Rows are points. The points of each table are mixes of a few directions, plus a little noise. Count the directions of each table, and those that both share. Where both have some left over, give the other angles between the two spaces (their principal angles), to ten degrees, smallest first.
In the rows, 128 means zero.

First (5 x 3)
[[ 68  98  55]
 [154 156 165]
 [109  73  95]
 [165 164 178]
 [143 147 149]]
Second (6 x 3)
[[139 120  93]
 [ 59 161 118]
 [116 136 158]
 [103 137  93]
 [119 137 186]
 [233  76 119]]
Directions: first 2, second 2, shared 1; angles 60

First (8 x 6)
[[127  93 116 147 132 119]
 [137 112 117 162 127 134]
 [103 169 154  35 108 124]
 [142 129 119 168 110 152]
 [132 147 140 121 176 106]
 [112 164 148  63 117 126]
 [126  60 100 167 105 129]
 [145 149 130 161 150 135]]
Second (6 x 6)
[[139 174 139 132 129 146]
 [125 117 126 127 128 124]
 [124 113 124 127 128 122]
 [ 98   7  98 119 127  80]
 [142 180 141 133 129 149]
 [140 176 140 132 129 147]]
Directions: first 3, second 1, shared 1

First (9 x 8)
[[105 131 141 159 140 127 149 125]
 [103 131 141 161 141 125 150 126]
 [105 121 108 140 131 109 110 123]
 [124 131 140 139 134 133 144 130]
 [111 131 141 156 139 129 149 125]
 [117 132 139 147 135 129 143 127]
 [ 97 118  96 142 130 100  97 120]
 [142 123 106 100 116 123  99 128]
 [247 137 139   7  86 179 110 148]]
Second (7 x 8)
[[190  91 138 122 145  60 154 100]
 [113 134 116 129 125 144 134 120]
 [ 94 156  84 137 106 178 141 143]
 [129 113 172 124 154 152  80  82]
 [ 82 150 110 123 109 118 154 165]
 [162 108 156 126 143 104 114 115]
 [126 144 121 137 114 141 119 173]]
Directions: first 2, second 4, shared 0; angles 60, 90

First (10 x 9)
[[117 124 131  86 124 152 146 127  82]
 [130 191 163 148  89 141 151 178 233]
 [133 147 136 153 119 120 126 142 177]
 [132 139 133 145 123 122 126 136 159]
 [127  54  86 107 175 111 100  69   7]
 [132  93 107 136 152 110 107  99  89]
 [121  87 108  90 150 134 125  96  36]
 [140 141 130 178 126 103 111 137 194]
 [135 172 150 163 104 124 134 162 222]
 [114 132 137  74 117 162 156 134  81]]
Second (7 x 9)
[[134 162 111 173 175 105 105 124 107]
 [134 130 104  90 164 156 122 137 108]
 [138  85 147 129  73  93 120 137 237]
 [125 112 111 163 138 185 139  98  73]
 [127 108 111 169 152 121 115  90  66]
 [120 196 138 116 142 152 148 157 111]
 [119 104 174  57  51  83 147 153 195]]
Directions: first 2, second 5, shared 2

First (9 x 12)
[[128 119  68 175 103 156  90  61 124 198 103 137]
 [116 142 146 138 133 126 168  76 166  39 182 156]
 [128 124 121 124 125 131 120 136 132 132 116 125]
 [ 87 104 114 132 108 146 113 134 137 137 128 123]
 [114 122 178 117 145 113 150 168  96 125 169 128]
 [204 159 149 106 163  94 131 170  89 163  90 112]
 [173 154 138  89 148 106 133 172 146 102  82 112]
 [110 124  75 193 103 159 117   7 145 139 152 163]
 [ 89 106 168  81 131 119 131 232 116 123 127 100]]
Second (10 x 12)
[[ 78 167 151 116 126 143 155 118 130 142  69 212]
 [157  97  79 153 140 132 121 149 111 114 161  89]
 [162  96 134  84 148 112 118 120 150 132 171  93]
 [195  78 165  72 145 102  74 106 162 117 205  32]
 [127 137 195  69 131 115 112  95 161 138 126 134]
 [127 135 108 183 100 122 128 145 109 122 127 101]
 [ 82 174 171 101 101 104 173 112 157 169  81 187]
 [135 108  50 173 142 147 146 161  95 118 137 130]
 [125 129  80 193 119 147 128 154  90 110 121 120]
 [ 93 157 147 136 128 157 122 120 114 119  82 183]]
Directions: first 4, second 4, shared 0; angles 70, 80, 90, 90

First (11 x 14)
[[119 105 157 125 121 135 136 132 133 147  91 151 148 117]
 [105  68 203 122 108 146 149 137 142 178  32 188 180  99]
 [115  97 167 125 117 138 139 133 136 153  77 160 155 113]
 [132 137 117 129 131 125 125 127 126 120 142 118 120 132]
 [127 126 131 128 128 128 129 129 128 130 124 130 129 127]
 [147 176  67 133 144 114 111 121 116  88 206  79  86 151]
 [119 106 156 126 120 136 136 131 134 147  91 151 148 117]
 [151 187  53 134 148 109 107 120 114  79 224  68  77 158]
 [114  94 171 124 117 138 140 133 136 157  73 163 157 111]
 [157 203  33 136 152 105 101 117 110  64 249  52  63 164]
 [121 109 152 126 121 135 135 131 133 144  96 148 145 119]]
Second (10 x 14)
[[123 129 135 141 131 131 124 120 123 122 138 131 120 119]
 [ 74 131 179 234 156 165 102  66 100  80 210 155  75  47]
 [151 128 105  83 117 113 139 156 139 148  93 117 150 161]
 [130 128 125 120 126 126 130 131 130 130 122 125 131 133]
 [153 127 106  82 116 111 140 153 139 149  93 116 151 162]
 [143 128 114  95 118 116 136 148 138 143 103 121 143 151]
 [103 130 149 174 141 144 118 100 118 107 164 141 103  93]
 [143 128 114  94 119 118 136 147 138 143 104 120 144 154]
 [178 126  82  31 104  96 153 184 151 172  54 106 177 202]
 [ 83 130 171 220 152 161 107  76 104  85 199 151  81  58]]
Directions: first 1, second 1, shared 0; angles 80

First (8 x 18)
[[ 87  62 150 133  95 113  45 134 112 109 160 118 117  87 162  80 114  86]
 [212 123 223 129  93  36 194  85 135 162 115  94 106 195  76 166 144 179]
 [107  96 143 185  94 194  57 146  76 169 179 120 138  12 221 177 112 136]
 [135 158 105 128 146 155 150 140 132 125 111 141 137 121 129 141 132 136]
 [178 146 155 118 116 111 155 171 147  66  60 143 121 107 119  91 138 118]
 [140 168 105 109 163 107 199  81 147 171 133 121 132 224  69 169 139 165]
 [117 127 121 145 127 150 119 117 112 163 157 122 134 115 147 162 124 142]
 [ 49 145  23  78 190 157 105 149 162  62 112 164 139 161 102  40 123  63]]
Second (10 x 18)
[[187 115 129 115 158 214 216 147  93  94 118 104 124 156 159 104 110 133]
 [120 170 102 147  83  81  71 115 121 170 135 160 136 117 130 138 147 100]
 [ 70 138 133 140 104  83 119 100 120  87 188 136 124 105 100 200 154 186]
 [192 164  73 140 136 237 184 159  69  84  88 139 130 186 148 106 106 157]
 [ 30 108 155 134 124  33  35 107 187 142 144 148 127  90  71 160 143 149]
 [175 178  62 151 140 222 125 144  60 122 109 177 145 182 151 121 115 150]
 [ 76  77 147 122 185 141 103 152 187  88  78 117 117 145  77 108 100 174]
 [ 93 125 139 125 100  40  65 126 189 166  95 120 121  98  98 109 132  89]
 [148 109 155 104 113  91 170 139 168 132 100  76 110 105 126  94 121  87]
 [187 104 183 104 147 135 192  88  82 193 226 110 145  94 217 141 153  56]]
Directions: first 4, second 5, shared 0; angles 40, 50, 60, 80

First (9 x 24)
[[111 112 153 119 112 161 122 128 137 152 113 102  96 110 120 135 124 122
  144 167 131  67 131 108]
 [148 150  96 140 149  85 135 128 117  96 148 160 169 151 137 120 133 138
  108  79 122 205 124 154]
 [132 132 122 130 131 119 130 128 126 122 133 134 135 131 130 126 128 128
  124 119 128 142 128 133]
 [159 160  79 145 159  62 137 127 110  80 159 178 192 163 142 115 133 143
   96  52 121 249 122 168]
 [135 134 119 131 133 116 129 129 125 121 133 138 139 134 131 126 129 130
  122 114 126 149 127 135]
 [112 110 156 119 111 163 122 129 137 154 112 103  94 109 120 135 125 119
  145 169 131  63 131 107]
 [109 108 160 119 108 169 123 127 138 157 110  98  88 107 119 136 123 118
  148 175 133  55 131 104]
 [128 128 129 128 128 129 127 128 129 129 126 128 127 127 128 128 127 128
  129 128 127 126 128 126]
 [119 120 140 123 120 144 125 128 133 140 119 115 112 118 124 132 127 124
  136 146 130  97 129 118]]
Second (10 x 24)
[[145 141  85 124 139 109 152 183 168  56 110 128 146 115 136 121 159 138
   92 100 151 174 113 130]
 [120 145 125 133 131 141 129 139 126 161 131 116 143 125 139 138 118 139
  144 132 134 114 128 120]
 [118 163 107 157 130 120 144 157  92 157 122 123 197 144 134 133 116 189
  154 107 108 138 144 130]
 [ 77 111 153  92 142 136 133 126  72 130 142 111 132 126 123 132  89 137
  178 108  81 130 144 173]
 [153 133 119 143 112 158 131 114 142 147  97 131 116 144 125 128 139 118
  118 149 137 106 113 100]
 [140 108 141 139 105 136 125  93 109 134 103 139 115 148 105 118 132 129
  124 144 105 108 135 123]
 [120  92 155  85 135 142 113  92 137 107 143 131  65 118 125 128 119  68
  126 137 128 127 115 147]
 [146 146 108 157 121  95 131 155 155 116 131 135 155 120 131 124 154 154
   98 126 153 136 135 108]
 [123 110 154 104 140 139 114  67  93 154 152 145 100 147 130 129  98  86
  149 124 105 138 121 154]
 [136 128 130 141 123 102 113 149 183 118 150 125 113  92 138 131 155 122
   94 153 179 107 132  95]]
Directions: first 1, second 6, shared 1
